Each row of a before or after table is a point. One or more steps were done to the points. Then noise was added and the rows were shuffled. The steps act on how far a point lies along the listed directions, d1 being the first. Write out the steps. A step turns or swaps two directions, mirrors them in a line or flattens them onto one, adds a multiple of one to another, or multiplies one. Angles are multiples of 10 degrees, from the lower direction toward the higher: turns from -170 to 170, lines from 10 to 170 but not 90. Use the fewest steps. Two steps may share a direction if one is a turn and the other turns, adds or multiplies; they go together, in the order done. Otherwise the lowest direction goes first.
In the rows, zero is written as 128.

Directions:
(1): [ 83 115 134]
(2): [126 153 168]
(3): [114 166 103]
Before:
[[117  91 127]
 [155 171 169]
 [121 159 163]
 [153 143 141]
 [110 107 111]
 [ 91 122  89]
 [119  96 135]
 [ 90 118 109]
 [146 161 151]]
After, 9 rows:
[[134 122  85]
 [ 91 141 158]
 [139  94 119]
 [149 133  73]
 [151  97 116]
 [ 73 127 144]
 [117 138 157]
 [152 121 102]
 [ 76 147 167]]
Steps: turn d1 and d2 by -70 degrees; multiply d1 by 1.3

Directions:
(1): [165 118 126 116 104 137 124 189]
(2): [171 125 112 176 136 152 154 112]
Before:
[[116 141 139 117 142 132 115 102]
 [195 125 114 161 135 151 143 139]
 [177 127 128 173 119 161 148 143]
 [102 127 146  84 123 101 126 149]
 [ 79 139 135 142 170 109 140  66]
 [158 123 111 151 121 155 148 148]
 [108 110 149  91 113  96 101 144]
 [ 86 153 162 108 138  92 115 102]
 [ 97 133 117 128 143 118 129 114]
 [104 136 137  87 128 113 104 162]
 [176 109 110 169 153 147 135 118]
 [ 79 135 152  62 127 114 110 144]
 [ 47 137 152 100 162 101 119  54]]
After:
[[103 126 144  84 122 101 126 151]
 [149 136 153 103 105 109 115 185]
 [182 115 122 133 117 138 144 201]
 [148 132 135 112 124 141 116 151]
 [178 106 137  90  96 142 119 222]
 [142 139 120 165 165 135 142  67]
 [136 125 111 126 121 127 129 165]
 [114 132 117 154 144 140 146  91]
 [108 109 151  93 114  97 100 140]
 [ 94 138 140  88 133 110 105 147]
 [101 131 151  60 118 121 110 172]
 [156 113 113 171 161 140 135  91]
 [126 138 135 176 141 146 147  77]]
Steps: mirror d1 and d2 in the line at 100 degrees

Directions:
(1): [100 137  91  81 145 142 113 150 126 102 155 172]
(2): [173 124 129 129 127 180  93 150 143 135 167 101]
(3): [142  95 102  98 114  92 139  89 125 121 172  98]
(4): [149 130 127 153 110 150 146 100 149  56 124 146]
Before, 10 rows:
[[ 79 145  88  91 145  96 128 124 121 113 124 204]
 [109 131 105  83 136 132 116 132 116 110 158 143]
 [150 114 111 124 110 115 161  92 117 102 147 118]
 [ 74 135 101  83 157 118 112 169 126 128 136 166]
 [126 172 149 149 155 220  90 183 139 100 101 170]
 [148 101 123  92 128 146 114 106 117 150 162  84]
 [ 99 110  93  97 126  86 127 137  95 156 123 120]
 [101 126 110 102 139 133 110 135 113 133 156 156]
 [153 155 156 152 132 187 101 162 177  97 113 142]
 [138 138 152 129 150 170 100 162 133 158 137 132]]
After:
[[108 131 107  86 131 132 126 129 123  95 155 147]
 [ 71 162 144 108 171 141  95 192 100 190  89 159]
 [138 153  91 114 138 173 101 139 155  73 149 197]
 [ 88 136 146 117 150 104 143 131 111 156 103 151]
 [171 111 113 118 115 139 134 120 120 129 164  99]
 [ 86 139 103 102 146 137 127 147 140  71 130 185]
 [ 95 129 116 109 133 132 121 116 117 107 150 168]
 [ 97 146 153 110 157 113  98 178 138 198 108 125]
 [131 120  94 134 107 127 146 109 124  61 118 145]
 [120  97 118  87 122 108 148  73 109 129 136 107]]
Steps: turn d2 and d3 by 20 degrees; turn d2 and d4 by -120 degrees

Directions:
(1): [ 85 131 174 109 128 133 108 133 155 100 137  95 164 154 128 167  97 109
  83 152]
(2): [146 140 124 204 118 102  84 112 128 161 129 127 140 134 159 140 126 119
 128 184]
(3): [141 152 111  89 145 105  95 161 110 100 127 168  77 151 142 173 138 107
 136 152]
Before, 13 rows:
[[146 116 107 116 129 118 141 130 112 135 117 126 104 113 131 116 136 141
  146 100]
 [145 126 103 172 111 108 120 116 113 158 125 158 128 111 137 105 141 134
  147 138]
 [139 114 105 104 133 137 140 136 102 130 128 151 117  98 121  87 140 140
  145 116]
 [152 127 124 164 124 122 134 129 134 144 129 124 143 115 123 100 127 137
  126 124]
 [114 104 136  89 109 175 181 123 144 138 129  95 152 107  90  74 140 133
  114  67]
 [141 149 132 121 129 116 104 137 114 112 109 145 111 133 139 160 137 127
  118 146]
 [121 127 134 172 122 133 116 113 144 154 119  97 157 146 127 153 113 125
  124 175]
 [126 129 137 119 141 132 135 142 127 123 131 124 126 137 118 130 132 127
  123 122]
 [135 105 129 202 111 132 149  83 144 167 121  95 150 102 143  80 128 156
  139 126]
 [185 159  66 154 151  86  96 140  97 156 118 181  77 134 151 117 163 123
  186 157]
 [128 117 116 123 141 135 137 123 133 137 137 129 128 130 124 134 136 129
  132 132]
 [107 137 136 148 120 121 106 127 150 138 135 118 130 125 144 137 107 105
  121 153]
 [ 91 150 150  75 138 122  95 151 137  81 138 137 118 170 131 176 114 107
  100 150]]
After, 13 rows:
[[143 125  94  13 133 157 172 169 108 103 126 157  67 121  93 105 169 121
  145  58]
 [102  92 146 173 101 173 195  73 156 168 131  76 198  93  95  37 119 173
  122  67]
 [159 147 116 137 138 100  98 156 125 119 131 150 108 139 138 147 132 116
  125 157]
 [121 132 157 154 115 133 120 110 136 131 112 105 161 122 129 133 119 138
  100 139]
 [117 133 136  65 141 110 106 159 123  86 123 127  98 150 137 181 113 111
  115 131]
 [126 123 136 123 138 138 148 136 129 129 129 121 131 130 114 115 133 132
  125 108]
 [161 125  99 221 114 124 126  97 125 196 113 116 140 121 134 116 137 142
  160 168]
 [104 136 135  38 149 126 100 171 111  72 137 154 107 139 127 160 121 106
  110 151]
 [130 126 115 195 110 123 126 104 143 175 130 117 141  97 144  94 122 125
  144 136]
 [ 90 182 168 110 159  78  15 165 150  81 142 123 141 212 167 243  93  61
   83 250]
 [125 118 119 114 142 134 132 127 132 133 138 128 126 133 126 143 133 126
  127 135]
 [122 154 127 135 124  83  57 150 119 112 132 168 110 159 158 189 122  92
  115 200]
 [170 151  92 149 144  82  79 141 108 124 116 171  53 145 180 163 150 115
  157 183]]
Steps: multiply d1 by 2; turn d1 and d3 by -120 degrees; multiply d2 by 1.6

Directions:
(1): [142 113 105 111 179 123 109 118  74 120 113 171 153 169  78 112 130 120
 105 130 106 147 130  75 150  77  96 100 130 112 124 103 113 113 157 118
 125 114 137 100 150 117 120 113 173 156 172  76 158 100 173 162 152 100
 126 144 126 112 132 177 102 172 115 146]
(2): [107 123 138 109 155 127 110 124 126 148 126 155  94  88 100 128 188 108
 149 134 138 133 100 114 154 111 136 222 151 138 147 136 159 121 117 169
 142 156 149  95  95  92 167  87 125  59 125 112  90 146 164 101 128 104
 153 117 142 143 108 166 150 152 124 125]
(3): [120 100 106 122 158 142 153 159  90 102 111 145 136 122 125 102 124 171
 151 113 103 108 141 117 124 147 108 135 160 110 137 110  88  95 128 132
 127 128 149 183 160  97 150 171  90  50 124 147 117 121 185  90 169 166
 117 158 119  95 149 107 101  74 134 148]
Before (14 x 64):
[[136 132 139 124 162 119 101  87 102 150 120 152 106 138  83 116 155  82
  125 126 135 142  97 111 160  79 118 137 129 128 116 131 151 129 117 141
  138 136 128  59 112 123 124  58 179 161 142  92 131 132 142 150 122  76
  139 119 131 134 108 188 132 190 123 132]
 [138 119 126 122 173 121 103 124  88 134 115 170 117 132  86 118 167 118
  104 120 112 141 111  98 159  88 107 150 142 120 125 114 131 108 142 137
  130 138 144  85 125 115 141  88 157 123 155  76 147 128 169 159 143  88
  132 128 128 132 119 169 122 181 116 129]
 [119 133 133 132 106 139 146 141 131 113 114 109 127 137 146 133 128 151
  130 123 140 108 134 139 108 161 144 138 121 132 148 130 123 123 119 141
  132 127 138 151 126 131 130 150 102  96 106 166 127 122 112 117 131 142
  126 142 122 134 135 112 126  92 140 122]
 [129 151 146 158  74 130 132 105 176 143 134  79 127 124 164 146 102 115
  118 131 159 134 122 171 109 148 160 105  79 151 125 164 134 144 120 113
  124 121  98 123 100 165  97 118 133 183 102 145 134 134  51 135  99 128
  124  99 121 152 121 100 147 123 133 101]
 [118 148 141 102 165 116  89 102 132 153 131 168  96 113  85 133 189  82
  116 132 154 138  91 104 173  81 138 199 134 141 138 136 181 127 131 152
  156 149 135  66  91 117 171  62 159 123 132  82 117 135 155 156 128  72
  150 107 148 143  91 197 161 192 120 118]
 [134 126 120 133 128 130 114 122 122 112 137 138 150 155 109 139 118 132
  124 128 127 121 141 106 128 110 121  85 125 126 127 122 130 122 137 115
  134 126 123 121 141 138 117 127 148 147 153  99 159 126 133 146 128 132
  117 134 112 109 131 126 112 139 127 145]
 [122 107 128 142 113 133 153 133 138 122 128 110 126 119 147 124 136 150
  139 118 131 121 136 150 111 149 138 135 144 127 125 131 127 126 115 124
  130 123 122 147 137 120 131 148 108 105 122 154 113 118 122 103 126 123
  117 133 128 128 139  96 124  99 138 110]
 [140 143 124 140  90 130 145 137 146 118 128 100 136 137 158 145 105 129
  118 125 145 123 129 152 107 144 123  98 128 124 121 122 133 141 122 116
  108 129 123 143 130 146 112 152 117 155 109 156 136 134  95 132 106 137
  116 136 117 133 130  96 132  96 133 109]
 [129 139 148 138 117 114 127 126 150 135 141 108 129 113 142 130 119 115
  124 122 137 128 124 141 116 125 128 110 111 133 112 133 139 144 125 130
  125 148 106 135 114 145 129 138 118 143 116 149 125 130  95 131 107 130
  135 118 122 119 128 124 147 117 129 117]
 [133 133 136 122 130 119  95 106 117 137 131 139 151 156 116 138 118  94
   99 143 130 149 133 111 134  95 120 102 114 122 111 126 126 155 152 113
  115 134 108  88 121 153  86 114 179 187 160  97 161 106 102 170 114 108
  126 132 119 134 117 170 130 180 117 125]
 [137 135 133 123 117 121 140 127 143 135 141  98 133 123 144 135 115 129
  121 128 131 126 123 142 124 142 139 103 115 138 117 140 119 119 124 130
  129 128 125 130 134 151 107 146 128 153 115 142 128 130 110 122 113 123
  133 125 128 126 136 105 131 115 129 127]
 [115 130 125 142 105 139 143 136 146 124 132  99 135 111 161 127 127 137
  136 118 132 101 138 152 119 146 138 123 122 121 135 140 131 124 103 125
  111 122 128 151 127 138 126 151 103 117 112 160 110 138  97 112 119 163
  111 139 126 127 123  93 141  87 124 122]
 [133 133 127 127  97 133 143 135 144 115 138  90 124 147 156 142 104 153
  124 121 133 116 149 155 107 150 138 103 134 130 114 129 117 127 129 131
  129 105 123 166 134 156 107 162 112 143 110 152 148 135  97 130 118 161
  124 123 119 120 144  73 123  81 129 120]
 [126 140 129 143 115 124  90  97 137 154 153 122 135 136  95 152 134  99
   95 149 146 158 120 122 145 100 122 120 113 144 121 132 149 147 147 134
  115 136 105  68 110 152 115  85 154 192 135  93 146 125 112 176  93  89
  126 111 154 153 116 160 149 184 135 120]]
After (14 x 64):
[[142 169 151 160  72 121 113  83 180 155 143  81 141 146 151 157  94  87
   94 141 167 148 115 161 115 119 162  76  59 153 114 161 150 159 127 101
  124 111  86  88  93 181  74  95 171 251 117 118 156 126  27 176  84  98
  129  84 126 162 112 127 152 169 123  95]
 [123 122 117 129 128 142 148 147 107 100 105 124 142 151 135 120 121 163
  124 120 129 106 139 120 112 154 129 121 126 121 145 116 105 112 127 135
  128 123 142 160 142 127 127 161 107  91 120 156 138 110 137 122 150 143
  122 156 116 123 142 115 109  88 138 133]
 [146 145 120 137  94 127 141 134 140 117 126 103 144 149 148 145 105 127
  113 128 145 125 131 145 113 137 119  88 124 124 119 115 133 139 127 109
  104 122 120 137 130 152 107 148 128 172 118 148 145 132  95 144 108 133
  115 135 121 129 130 100 128 107 127 113]
 [121 161 153 107 144 108  76  86 156 168 141 159  89 114  88 148 191  58
  104 140 169 146  79 109 176  72 149 195 117 154 134 151 201 144 127 153
  154 151 118  37  70 134 162  39 179 163 131  77 123 140 123 176 106  53
  155  87 152 159  82 208 175 222 121 108]
 [129 150 163 129 130 115  94  69 140 166 136 130  90 120 100 135 161  60
  121 134 157 149  86 133 158  87 139 153 115 144 115 152 182 147 106 149
  139 142 114  33  80 139 122  32 183 185 129  98 118 147 103 153  89  61
  151  95 140 157  95 186 158 206 120 116]
 [124 121 111 136 124 142 139 142 117 117 126 116 151 126 148 118 120 149
  127 118 117 104 145 133 123 131 122 100 127 113 131 127 117 112 116 114
  107 114 129 150 147 133 124 162 116 122 129 147 125 123 120 123 134 158
  104 150 120 113 132 100 124  91 120 128]
 [137 124 121 123 109 130 142 135 130 107 134  97 132 158 149 136 101 158
  122 120 127 118 153 143 108 144 133  93 138 122 114 122 106 126 136 129
  129  98 129 167 144 156 107 166 123 143 118 142 156 124 110 132 127 159
  123 133 117 113 148  77 112  85 128 129]
 [132 127 140 127 149 122 106 124 120 144 123 149  99 111 106 126 178 116
  116 122 127 136 106 122 155 108 124 176 140 134 128 127 147 121 128 147
  136 147 142  87 102 116 148  82 140 107 134  97 128 148 145 143 130  93
  137 116 133 145 114 154 144 168 123 120]
 [125  94 117 141 132 135 154 136 116 110 121 121 140 136 137 114 125 156
  134 115 119 120 142 130 115 143 126 125 150 118 122 120 109 118 126 117
  131 114 128 158 152 114 136 156 110  99 135 145 122 105 142 110 140 127
  110 144 123 113 146 101 109  96 136 118]
 [125 131 131 135 111 135 114 122 142 118 142 129 140 134 125 146 130 131
  134 133 134 115 137 124 122 127 137 107 127 131 130 135 142 131 124 124
  138 133 121 121 128 140 122 124 135 134 133 114 145 139 120 130 116 139
  122 124 113 117 125 115 125 131 133 137]
 [137 138 132 122 120 121 139 125 143 139 143  99 134 132 141 135 115 122
  116 129 132 131 124 143 126 137 138  98 111 136 117 138 122 121 128 126
  130 128 121 126 135 154 102 140 137 169 123 136 131 126 105 131 113 114
  131 125 127 127 135 108 130 123 128 126]
 [134 144 148 134 120 110 117 120 145 137 139 109 134 129 136 131 117 107
  115 123 137 139 119 134 120 113 125  97 103 132 108 129 144 152 131 124
  125 144 100 122 115 149 122 132 137 166 126 132 136 122  89 148 107 117
  136 112 119 119 130 134 149 135 121 113]
 [127 151 160 131  92 115  85  89 167 159 148 109 127 134 137 163 132  70
  102 151 157 152 119 137 129 106 150 129 100 141 112 150 162 177 135 125
  122 144  97  61  83 173  85  92 175 206 140 108 147 127  51 171  80  99
  138 102 129 165  97 164 163 194 121 104]
 [130 166 154 152  83 112  74  74 176 179 171 100 122 128 106 177 142  66
   85 162 171 168 109 144 145 100 146 128  91 164 117 154 190 175 142 139
  118 142  91  29  79 175 102  53 170 236 126  91 145 137  60 195  54  66
  138  83 165 186  95 169 176 218 134 100]]
Steps: flatten d1 and d2 onto the line at 70 degrees; multiply d3 by 2

Directions:
(1): [160 164 124 177 123 119 126 149  87 163 114 113 138 140 129 101 154 180
 138 116 170 127 152 173 120 147 116  95 160 172 133 134 113 138 126 126
 148 107 155 117 112 141 139  79 111 118  53 152 125 194 102 145 166 126
 140 126 104 169 150 100 166 105 156 102]
(2): [ 87 118 112 104 123 100 148 103 137 140 165 178 155 143 114 155 148 107
 132 171 111 144 133 194 107  54 137 148 127 168 149 112 165 116 120 124
 160 120 152  97 122 151 134 103 151  70 112 109 115 151 131 111 165 135
 159 177 167 126 132 168  88 134 138 115]
Before, 9 rows:
[[176 178 134 193 123 111 110 162  79 168  90  86 107 125 136  82 144 178
  148  93 160 115 132 137 130 198 109  77 163 150 124 142 107 148 138 139
  119 123 140 133 126 130 142  94 117 148  70 148 123 174  77 165 130 124
  129  84  88 181 131  72 187 109 149 114]
 [178 183 126 198 112 148 109 163  87 156 103  77 130 130 117  87 156 206
  123  96 190 124 151 134 117 199 109  70 176 160 110 153 102 159 123 141
  136 104 152 133 117 129 122  84 107 137  58 165 138 192  89 170 140 120
  126  99  84 185 161  93 194 106 155  93]
 [179 170 130 179 128 141 119 152  94 155 104  87 112 106 140 102 140 186
  154 104 168  99 154 126 136 185 118  89 156 142 119 133  95 143 142 135
  133 109 134 154 130 126 158  93 104 164  76 149 133 158 114 157 141 129
  113 102  77 168 147  87 187  89 135 113]
 [139 135 123 133 133 113 133 125 123 124 117 109 136 139 139 125 120 140
  131 122 127 127 129 118 137 140 122 139 129 125 118 146 116 136 136 141
  113 127 117 143 121 117 128 129 119 152 112 129 119 126 133 138 130 111
  117 113 113 133 125 118 151 128 129 122]
 [126 134 102 152 127  88 130 126  94 178 134 156 156 156 113 127 176 147
  141 166 157 147 157 227 107  94  99 113 152 205 148 129 147 115 117 113
  172 112 172  96 118 149 129  50 146  69  32 150 127 196 114 137 186 122
  162 160 135 171 145 124 153 118 156  85]
 [139 151 124 144 138 116 143 130  96 144 129 125 143 135 103 117 147 148
  130 137 150 128 141 181 113 131 119 111 161 159 130 125 128 140 130 138
  143 119 144 124 117 141 128  83 116 115  79 145 134 175 107 139 171 110
  142 140 112 157 138 110 147 113 154 103]
 [132 121 114 105 133 128 119 134 139 121 133 122 121 131 132 135 111 110
  139 122 131 115 129 110 114 147 148 141 128 130 120 107 124 124 126 131
  132 135 124 143 128 130 139 136 132 148 131 135 124 118 142 136 119 129
  120 114 134 134 126 116 129 153 117 127]
 [154 178 120 187 121 110 113 153  88 168 102 100 122 139 134  92 135 178
  145  96 182 120 148 149  99 166 126 100 161 161 128 137 114 128 122 147
  146 108 154 124 109 131 144  85 120 126  62 157 127 180 102 153 169 110
  139 120 111 172 163 101 165 103 170 118]
 [134  90 146  99 131 141 124 121 164  82 119 101  90 102 138 145  97  92
  123 111  91 126 113  36 143 155 132 129  96  63 103 120 121 128 152 137
   91 174  86 168 136 102 105 190 133 173 205 102 132  46 139 131  76 113
   99 105 130  80 109 126 112 137 109 151]]
After, 9 rows:
[[138 120 140 111 145 145 132 129 131  98 114 105 111 109 116 123 106 110
  116 114 119 117 111  85 136 168 123 129 126  87 108 131 116 137 137 144
   99 147  99 158 137 110 110 153 114 169 171 133 149  90 131 132 105 108
  107 104 105 116 114 108 139 131 118 142]
 [104 120 113 120 115  83 155 106 130 148 165 167 149 143 114 159 163 122
  142 170 115 152 150 206  98  53 133 122 135 187 144 101 164 122 138 126
  169 135 163 102 107 158 129  83 153  61  79 100 107 168 113 123 188 125
  170 183 166 128 143 159  90 118 162  95]
 [ 96  95 130  77 124 162 123 111 186  76 145 121 111 105 113 156  99  81
  100 131  89 130  96  41 131 135 139 151  98  67 101 134 141 135 130 145
   95 152  93 150 155 103  98 194 150 148 233 106 141  43 149 124  59 127
  101 115 146  85 112 169  96 159  90 151]
 [110 115 132 105 130 137 111 122 161 101 115 112  96 114 135 137  81  90
  127 103 108 115 105  44 120 156 143 152 105  71 111 130 130 114 129 153
   99 150  98 154 140  99 125 184 140 163 206 119 138  52 148 126  87 111
  108 109 143  97 124 139 108 145 117 172]
 [126 123 108 107 134 118 125 130 133 130 139 135 130 136 127 139 121 111
  141 129 132 119 136 137 107 131 147 142 135 150 129 102 131 122 123 129
  144 128 136 132 124 139 143 121 135 130 114 133 122 137 139 134 137 128
  134 131 143 141 130 122 124 151 125 118]
 [169 108 139 143 141 155  95 152 123 112  76  73  89 113 141 103 105 125
  120  96 142 119 116  45 157 216  95 111 117  73  99 156  89 124 132 124
   83 154  92 169 149  87 103 157 122 197 152 159 156  73 136 149  68 108
   86  67  86 127 110  78 188 135 102 141]
 [100  99 129  79 136 139 135 105 171  98 149 141 112  95 133 166 103  82
  137 149  82 113 115  79 138 113 143 158 101  85 119 114 141 115 142 137
  115 145  99 157 155 116 142 169 146 151 206  97 131  52 162 118  93 136
  108 130 141  92 111 159 102 132  90 151]
 [ 93  99 135  85 132 118 122 110 164  99 132 138 100 110 130 148 100  63
  131 136  70 122  86  73 136 129 136 149  97  78 122 123 153 120 140 143
   92 161  97 142 155 113 125 181 158 144 216  92 124  50 131 124  69 132
  117 108 153  96  87 147  90 156  95 161]
 [116 120 117 110 131 106 142 110 138 118 133 133 143 141 133 143 122 117
  128 140 108 132 123 129 133 108 127 155 121 126 124 140 134 131 133 141
  120 130 117 138 122 121 128 136 132 135 128 115 115 113 141 125 135 116
  124 132 135 121 123 141 125 139 124 125]]
Steps: turn d1 and d2 by -140 degrees
